Each row of a before or after table is a point. One or more steps were done to the points. Then noise was added and the rows were shuffled. The steps act on how far a point lies along the listed directions, d1 being the first. What was done? A step turns or swaps two directions, mirrors them in a line or flattens them onto one, adds a multiple of one to another, or multiplies one. Angles are multiples of 10 degrees, from the lower direction toward the higher: turns from -170 to 170, lines from 10 to 170 but not 90. Use the fewest steps. Two steps may share a direction if one is a turn and the other turns, adds or multiplies; they go together, in the order done. Otherwise the lowest direction goes first.
(in the rows, 128 means zero)

Directions:
(1): [ 81  85 148]
(2): [159 121 186]
(3): [163  78 103]
Before (9 x 3)
[[130 171 101]
 [197  68  77]
 [ 68 133 111]
 [125 159 187]
 [ 97 120 114]
 [102 103 105]
 [169 179  63]
 [ 72 132 118]
 [141  96 169]]
After (9 x 3)
[[ 74 119 148]
 [117 154  38]
 [140 181 167]
 [100 156  93]
 [103  95 129]
 [182  62  69]
 [ 95 108 137]
 [ 68 115 147]
 [169 119 161]]
Steps: turn d1 and d2 by 40 degrees

Directions:
(1): [164 181 181 153 160 138]
(2): [194 157  87  97  98 135]
(3): [120 129  95 166 136 206]
Before (9 x 6)
[[124 127 175 140 137 101]
 [121 157 209 140 167  67]
 [128 127  86  80  99 108]
 [ 76 113 126 149 168 191]
 [153 129  37  89  85 147]
 [147 120  96 125 102 155]
 [ 78 123 162 176 181 165]
 [146 140 148 178 128 148]
 [174 148  58 108  94 124]]
After (9 x 6)
[[106  98 143 126 120  97]
 [179 156  64 110  93 124]
 [123 172 183 178 204 197]
 [ 78  97 146 110 128  55]
 [117 105  64  66  84 104]
 [167 155  61  99 100 153]
 [165 141 116 139 119 163]
 [109 162 200 192 206 174]
 [162 158 174 188 138 153]]
Steps: add 1.5 times d3 to d1

Directions:
(1): [133 102 120 196 132 121 182  70]
(2): [ 90 181 115 154 145 119 182 185]
Before (12 x 8)
[[142 118 126  95 124 131  94 127]
 [128 120 133 140 129 131 132 126]
 [132 103 133 127 121 132 125  99]
 [144 100 128 132 129 134 125  93]
 [130 133 130 127 128 128 119 125]
 [116 132 114 150 134 126 151 141]
 [142 113 132 107 121 130 109 121]
 [142  87 126 148 123 130 140  71]
 [120 133 134 120 120 131 124 128]
 [135 125 127 110 133 131 117 137]
 [136 124 127 169 134 125 152 102]
 [141 114 136 115 125 138 101 111]]
After (12 x 8)
[[147  87 123 166 132 131 152  65]
 [130 136 131 121 128 128 114 130]
 [142 121 134  88 120 132  94 138]
 [140 119 137 102 125 140  91 122]
 [148  58 118 223 127 123 200   7]
 [139 135 131  51 122 135  60 165]
 [141  98 120 236 138 118 206  45]
 [120 138 135 108 119 133 115 138]
 [129 114 130 156 130 129 144 113]
 [133 136 131  84 131 133  96 159]
 [118 122 112 172 135 124 169 121]
 [134  94 130 151 122 130 144  78]]
Steps: multiply d1 by 3

Directions:
(1): [132  89  79 173  79 135  84 177  85 156 154]
(2): [ 97 158 141 170  91  83 138 105  68  72  89]
(3): [100 184 132 119 135  96  64 134 137 197  83]
Before (9 x 11)
[[102 158 160 142 122  90 132  92 102 103 106]
 [153  81 110 178  86 160  81 160  94 143 166]
 [159  51  77 162  98 166 115 163  87 130 151]
 [ 88 161 138 181  68  75 101 106  41  94 108]
 [ 89 168 148 153 118  83 126 103 120  98  89]
 [127 142 112 157 110 101 100 133  89 112 112]
 [ 89 170 145 156 112  85 154 119  85  49 103]
 [ 75 193 158 134 112  68 103 111  96 109  44]
 [131  58  97 213  57 150 125 153  38  71 166]]
After (9 x 11)
[[141 135 104 129 139 124  79 148 134 169 126]
 [126 143 119  99 138 133  46 149 151 238 149]
 [124 153 128  85 177 142  97 165 188 188 141]
 [151  83 110 182  81 160  85 160  91 139 164]
 [120 152 146  98 159 118  99 117 163 181 127]
 [160  50  77 161 103 165 114 165  88 129 149]
 [163  46  79 144 119 197  77 192 137 197 200]
 [112 160 135 108 157 113  89 130 182 176 111]
 [ 97 183 147  84 155 100  67 138 167 199  66]]
Steps: mirror d2 and d3 in the line at 70 degrees

Directions:
(1): [149 197  98 201 102 133 141 124 142 126 158 131  94 205]
(2): [129  69  56 106 138 139  47 117 133 142 152 154  85 160]
(3): [142 157 136 166 159 169  64 127 201 150  83  84 130  90]
(4): [116 106 169 188 162  97 113 204  95 158 102 169  81 126]
(5): [211 100 165 132 142  66 112  92 110 108 135  65  96 139]
Before (12 x 14)
[[136 174 184 229 132 169 129 181 149 138 112 164 128 134]
 [175  80 181 117 148 110 128 106 175 106 109  53 172  38]
 [151 125 162  69 125  74 186  45 105  53 142  90 181  87]
 [156 150 177 150 144 113 111 129 131 157  82  94 124 100]
 [117  91 100 125 164 113  98 122 124 133 156 158 132 125]
 [ 74  71  62  46 106 154 130  84 119 120 182 171 154 123]
 [ 98  63 171  79 125  98 157 165  47 134 114 174 143  86]
 [174 159 120  79 105 104 129  67 115 108 152  82 166  93]
 [ 87  29 121  27 165  95  92 141  91 161 110 190 128  97]
 [169  74  81 123 113  75  81 131  72 115 160 127  86 188]
 [121  71 111  61 139 155  64  84 197 108  73 112 183  20]
 [ 85 109  80 131 118 144 132 162  89 117 160 193 117 184]]
After (12 x 14)
[[ 94 151  80 148 117 173 122 146 134 115 139 154 134 176]
 [117  57 148 146 161 171  50 178 135 146 109 186 120  96]
 [149 119 170 133 152  97 101 142 108 160  88 116 117 102]
 [125 250 177 179 116 109 216 134 140 144 110 125 154 153]
 [172 103 193 136 131  84 177 128 131 105 127  80 164  69]
 [184 161  97 170 101 100 103 117 108 114 148  84 105 193]
 [127 166 125 177 146 112 144 119 141 122 162 139 140 146]
 [ 95 196  97 133  67 156 206  79 142 101 184 138 161 156]
 [169 144 125  79 100  88 137  73  93 104 156  96 163 103]
 [132 194 177 173  86 107 219 125 144  86 104 133 177 102]
 [124 164 190 142 115 128 179 143 110 123  98 111 165  84]
 [153 110 164  60 127  74 177  42 110  52 142  90 179  78]]
Steps: swap d1 and d2; flatten d3 and d4 onto the line at 60 degrees

Directions:
(1): [107 147 150  76  58 155  75  76  89 117  83 114 140 154  91 198 128 108]
(2): [130  76 103 188 138 151 121 113 157 178 101  87  51 146 108 167  65 105]
(3): [126 151 135  85 105 148 172 115 202 109 109 132 126  89 118 141  61 219]
(4): [ 89 155 106 102  91 120 138 111 106 197  98  87  64  83 149  75 185 153]
(5): [152 151 186 141 124  73 182  96 174 121 153  94 112  88  71 161 172  77]
(6): [153  90 168 132 170 154 105  71 139 130 133 174  87 167 106 132 199 201]
Before (10 x 18)
[[126  91 111  86 142 199 123 165  93  81 124 205 143 145 171  79 138 231]
 [143 123 131 129 148 132 137 146 194  83 154 124 182 128 101 171  74 101]
 [117 101 155 166 141 145 139  97 167  78 133 112  91 144  78 245  83  69]
 [122 158 129 153 165  91 124 164  59 134 169 141 136 145 178  79 233  62]
 [136 123 131 151 116 151 108  78 140 110 138 141 138 162 106 166  91 150]
 [134 132 160  90  85  98 138  84 176 126 114  89 136 131  72 225  71  84]
 [162  96 137 168 163  89 181  94 184 135 134  96  73 146  60 198 101  96]
 [141 156 132 155 121  57 145 169 117 132 167  95 158 104 196  43 200  68]
 [100 114  56 131 168 167  70 157  91 137 111 146 128 159 188 101  71 178]
 [107 169 118 132 163  82 133 166 104 158 129 105 128  87 163  74 188 131]]
After (10 x 18)
[[151 120 105 192 153  82 112 192 108 117 169 119 186 147 208  67 146  56]
 [134 180 139  65  95  76 201 126 175  84 123 110 171  97  87 179  76 129]
 [129 110 116 118 192 167  76 104 114 113 126 181 119 176 153 121 134 237]
 [133 154 132 154 175  93 129 173  67 106 181 155 163 157 177  91 214  60]
 [122 151 144 121  87 140 124  58 135 117 125 128 127 139  99 161 119 150]
 [158  31 143 168 177 193 105 107 112 118 124 171  56 187 108 142 170 161]
 [132 133 112 180 206  92 120 189 115 149 145 115 137 116 165  90 151 112]
 [ 90 160 120  53  50 102 138 101 142 155  87  73 137 100 116 175  71 110]
 [ 81 187 153  61  68 139 155 103 141  56 108 116 147  91 110 210  97 121]
 [115 125 116 108 108 162  96 129 153 102 117 107 175 145 100 190  63  95]]
Steps: turn d1 and d4 by 50 degrees; mirror d2 and d3 in the line at 60 degrees; turn d5 and d6 by -50 degrees
